Each row of a before or after table is a point. The points were changed in one or more steps. Then noise was added and the rows were shuffled. The steps act on columns, c1 being the first. Name the steps. A step turns or swaps two columns, mirrors them in a line or flattens them onto one, adds a multiple of one to another, or multiplies or shifts one. Angles are multiples of 10 degrees, from the lower column toward the higher: turns from -170 to 170, lines from 10 to 170 but not 90. Use the fewest steps. Two steps may share a column if one is a turn and the other turns, adds or multiplies; they go together, in the order done. Otherwise the lowest column goes first.
In the rows, zero is written as 128.

Before (8 x 2):
[[152 158]
 [195 176]
 [123  89]
 [122 158]
 [ 59 102]
 [117 194]
 [123 156]
 [181  97]]
After:
[[ 90 124]
 [ 97 182]
 [193 118]
 [158 123]
 [157 125]
 [176 195]
 [104  58]
 [160 153]]
Steps: swap c1 and c2

Before (8 x 6):
[[ 90  98 166  98 111 155]
 [127 113 171 104 131 147]
 [117 120  80 128  91 138]
 [  7 108 122  90 105  77]
 [ 69 157  81 193 157 113]
 [120 146 102 112 154 160]
 [ 84 163 171 142 113 123]
 [124 108 132  91 152 124]]
After, 8 rows:
[[130 154 124  96 107 124]
 [208 104  40 127 105  78]
 [171  94 153 119 122 135]
 [ 90 132  96  88 112 148]
 [155 156 139  88 149 159]
 [124 113  68 148 166 119]
 [123 110  73  82  99 155]
 [201 163 113 202 155 112]]
Steps: turn c1 and c3 by 130 degrees; swap c2 and c5; add -0.7 times c6 to c4

Before (8 x 9):
[[163  97 130 147 127 163 112 134 159]
 [167  82 130 117  67 134 124  74 103]
 [147 156 148 162  91 167 107  70 106]
 [145 123 155 111 184 165 117  62 154]
 [145 118 129 115 157 129  98 150 128]
 [242 137 145  97  12  91 122 108 121]
 [ 94 141 198 123 121 125 111 131 180]
 [165 158 191 176 175  39 105  35 161]]
After:
[[164 154  51 131 195  14 108  32 159]
 [164  96 114 115 128 171 112 134 158]
 [145 112 137 138 156 130  94 150 130]
 [240 136 136 161  14  83 122 113 116]
 [165  86 133 139  67 139 123  71 103]
 [146 125 119 158 193 173 114  64 151]
 [ 90 138  77 180 140 128 111 131 177]
 [148 156  92 113  94 179 108  70 105]]
Steps: add 0.3 times c3 to c5; turn c3 and c4 by 140 degrees; multiply c6 by 1.3

Before (8 x 12):
[[127 138 159 209  29 119 129  93 181  91 102 155]
 [172 137 155 137 173 136 192 120 122 150 117 129]
 [171 158  83 134  99 123 138 134 100 143 104 112]
 [ 74  92 132 157 122  41 149 121 124 162 199 142]
 [128  41 165 169 157 107 134 119 108 144 129 121]
 [173 143 157 197 167 136 138 142 120 141 113 152]
 [155 162 145 167 174 115 145 109 118  92 136 158]
 [119 157   7 188 139 116 120  91 115 130  90 119]]
After, 8 rows:
[[127  88 163  75 155 164 130 125 108 146 123 123]
 [156 155 143  55 150 108 141  99 117 100 115 160]
 [128 139 160 213 238 121 103  83 180 105 119 155]
 [120 150   8  88 180 109  90  95 115 143 125 120]
 [174 134 158  49 179 124 117 146 120 135 113 153]
 [169 149  83 161 144 110 109 137  98 141 110 111]
 [172 127 156  69 122 128 141 127 122 153  63 128]
 [ 73 150 131 124 159 109 201 131 124 162 134 143]]
Steps: flatten c2 and c6 onto the line at 140 degrees; turn c4 and c5 by 110 degrees; multiply c4 by 1.3; turn c7 and c11 by -70 degrees; turn c8 and c10 by -20 degrees

Before:
[[129 137 143 127 126 149 146  97 141 168 114 109 114 127 153 120 173 124
  137 119]
 [220 106 109 147 157 118 152 110 115 125  92 111 118 107 126   7 172 140
  125 138]
 [ 99 142 152 104 120 117 153  98 124 124  88 110 145 128 160 128 131 141
  105 113]
 [ 97 162 127 132 125 116 158 146 115 123  90 173 121 109 160 142 120  57
  127 139]
 [ 97 139 121 141 175 119 129  95 114 131 122 109 132 203 128 136 123 115
   92 122]
 [105 127 121 116 133 118 157 152 166 134 131 119 116 109 148  91 122 138
  103 127]
 [152 167 124 111 146 172 140 121 127 129 136 117 121 158 134 116 127 132
   94 138]
 [ 91 139  59 149 119 116 157 128 116 130 115 127 130 119 136 118 126 140
  106 121]
 [141 148 116 103 120 148 132 217 116 132 142 106 124 131 160 124 135 141
  111 121]
 [129 108 124  88 149 137  60 114 146 139  96 112 115 141 152  59 140 137
   91 126]]
After (10 x 20):
[[165 144 151 104 121 115 154 147 131 125  98  99 145 131 158 128 125 139
  106 117]
 [125 127 121 113 133 117 157 136  90 136 104 153 115 111 150  90 124 135
  100 128]
 [134 139 122 140 172 122 127 145 137 132  95  94 131 204 128 138 137 118
   92 121]
 [166 161 126 131 127 116 158  86 137 121  94 145 121 109 157 139 142  59
  129 139]
 [165 105 111 143 158 115 151 147 154 124 220 111 118 108 124   8  90 141
  123 139]
 [145 137 145 130 125 148 145 148 131 169 129  95 114 128 151 121  81 124
  139 118]
 [160 106 124  88 149 134  58 146 117 139 128 113 115 138 152  59 110 139
   89 125]
 [112 148 117 103 119 149 130 148 143 134 141 216 123 132 159 125 124 139
  111 121]
 [141 138  59 150 122 119 157 132 137 132  91 130 130 119 134 119 132 138
  106 121]
 [118 167 123 108 146 173 139 136 128 128 151 121 123 158 135 116 128 132
   92 138]]
Steps: turn c1 and c11 by 90 degrees; turn c8 and c12 by 90 degrees; turn c9 and c17 by -160 degrees

Before (13 x 32):
[[ 67 112 155 118 156 112 135 144 127  98 100 128 160  83 135 142 140 110
   94 186 137 132 117 146 106 150 169  97 151 125 131 124]
 [111 189 114 129 174 167  28 147 123 178 168 140 146 122 154  94  89 177
  151 169  84  73 173  97  28  69 163  98 133 109  88 158]
 [100 142 139 132 138 173 144 145  97 152 171 110 132 164 169 106 141 179
  168 153 144 128  84  62 182 172  79 160  57 155 152 116]
 [139 135 109  97 174 125 160 153  90 117 116 157 107 107 132 114 150  93
   89 154 105 116 161 145  98 112 195  77 154 139  90 101]
 [136 142 126  80 154 153 112 127 116 125  83 143 125 115 150 118 176 117
   70 184 114 140 102  95 102 158 207 137 171  93 109 149]
 [157 145 116 141 155 113 111 116 136 154  98 145 146  83 133 121 174 127
   76 166  96 131 114 170 103 144 188 150 180 119 129  93]
 [103 151 120  67 167  84 120 137 122 115 110 136 138 113 124 133 159  86
  114 187 118  78  92 168  88 188 180 142 146 110  94 104]
 [145 225 106 156 186 151  72 108 126 122 144 179 125 128 127 137  72 184
  102 120  75  80 141  57  79  84 141  84 174  83 107 114]
 [121 104 125 133 171 165  78 100 126 150 139 126 108 156 180 107 105 137
  156 124 109 138 128  70 173 177  36 149  59 120 139 144]
 [143 105 118 170 139 181 109 135 119 145 159 148 106 147 143 101 139 107
  180 153 163 102 106  52 176 159  67 161 122 117 159 158]
 [138 132  61 107 167 133 123 154 127  87  91 152 146 127 119 139 183 116
   69 208 106 136 108 149  79 155 152 123 159 134 136 121]
 [128  89 132 171 120 170 105 157  70 117 117 126 108 156 174 106  94 146
  148 112 123 125  53  97 153 184  59 186  88 120 134 137]
 [112 140 107  91 116 111 128  92  64 117 115 141 160 119 145 140 133 137
  119 196  99 114 140 151 105 185 184 131 168 135 148 138]]
After (13 x 32):
[[136 132  58 106 167 131 104 136 128  88  88 152 147 125 118 137 182 116
   68  85 103 137 108   7  79 156 150 126 158 134 135 122]
 [134 144 126  80 154 152 120 109 113 125  83 144 129  93 152 118 178 116
   70  55 118 139 101  67 103 159 207 134 170  92 109 148]
 [145 221 105 155 190 149 105  24 124 119 139 179 128 127 126 137  75 185
  101  76  74  79 138 175  81  84 141  81 175  83 108 112]
 [ 99 153 118  66 167  84 113 117 123 113 111 137 139  91 126 133 160  84
  114 118 117  77  92  27  90 191 181 144 145 110  97 104]
 [113 189 112 132 175 167  49  33 122 177 168 138 147 111 154  95  89 181
  149  70  84  75 174  85  29  71 164  98 134 105  90 158]
 [139 135 109  99 172 126 131 162  91 115 117 155 108  73 133 114 151  91
   87 119 105 115 158  82  98 116 194  77 155 140  89 104]
 [122 101 124 133 170 167 113  82 124 150 141 127 108 198 178 109 103 135
  156  83 110 134 126 162 173 179  36 148  57 119 138 144]
 [111 142 106  91 114 115 153  97  64 116 116 139 162 102 147 138 132 140
  121  93  97 113 142  20 105 185 185 130 169 135 149 137]
 [144 106 117 169 140 178 110 128 118 147 158 147 103 175 142  99 143 108
  183  41 164 104 106 130 171 158  65 161 120 115 160 156]
 [ 67 112 156 116 154 110 120 151 126 102  99 127 158  16 140 141 143 111
   93  97 137 132 115  39 108 151 173 100 150 123 131 125]
 [155 148 117 142 153 113 127  97 134 156  99 144 148  15 133 117 173 127
   77 135  95 130 117  53 103 145 188 156 180 118 128  94]
 [ 98 143 139 132 138 172 123 145  93 151 174 112 131 219 167 107 144 180
  170  52 143 131  81 128 180 174  80 158  58 152 155 118]
 [130  89 132 173 123 171  88 148  70 117 115 127 108 196 173 107  94 143
  150 114 123 125  53 168 152 182  60 188  87 121 135 139]]
Steps: turn c7 and c8 by 50 degrees; add -0.5 times c2 to c8; multiply c14 by 2.5; multiply c20 by 1.6; turn c20 and c24 by -120 degrees
